Every row gives one point. Any point is a mix of the corners, with weights that add up to 1. It lies inside the corners' shape when no weight is negative. Say inside or outside, and name the corners with a negative weight.

Corners:
(1): [ 6.3 33.8 36.1]
(2): [ 13.1  22.3 -37.7]
(3): [-16.9  25.8  33.6]
(4): [ 5.8 -9.1 12.3]
Points:
[ 1.6 26.7 17.2] -> inside
[-0.3 21.8 38.2] -> outside (2)
[  9.8  24.0 -12.2] -> inside
[10.2 12.7 12.3] -> outside (3)
[ 4.7 31.3 32.5] -> inside
[-9.1 16.9 25.7] -> inside

Corners:
(1): [-31.4 -13.3   4.9   6.0   5.8  -2.7  -2.7  11.1]
(2): [-12.6  -1.4  -9.7  15.3  18.1  -5.8 -13.8  -2.6]
(3): [-10.2  10.1  24.2   8.9  15.4  11.1   8.3  26.1]
(4): [ -7.9   0.9  -1.9   8.2 -40.2 -10.2 -16.1 -41.4]
(5): [-33.2  -2.7 -11.6  10.8   2.1  13.4  -6.8  12.3]
(6): [-26.9  37.4 -16.8 -94.9   5.7  21.9 -10.7  -5.2]
(7): [-11.0   8.0 -10.7  15.4 -13.8 -43.8  21.2 -22.4]
(8): [ 55.6 -16.0  36.7  12.9 -63.0   8.4  36.5  -9.4]
(9): [-12.5  -6.4  -1.9   1.5   4.1  21.0  33.9  -6.0]
Points:
[ -7.7  -8.3  11.1  20.9 -12.2  -0.9  15.1   3.3] -> outside (2, 6)
[-14.5   5.4  -6.7  -8.2   6.9   1.8  -5.9  -3.8] -> inside
[-21.6  17.7  -9.4 -45.1   1.1  14.7  -1.8  -2.8] -> inside
[-19.7  -5.0   1.4  -0.1   1.1   5.0   9.2   1.1] -> inside
[ 17.5  -2.9  19.0   5.6 -19.7   0.3  24.3  -0.4] -> outside (4, 5)
[-11.2  -3.7   0.4 -11.7  -0.8   0.1  12.0  -0.1] -> outside (3, 4, 5)
[-8.6 -3.9 -0.1 21.4 -9.4  2.5  6.4 -9.4] -> outside (1, 6)
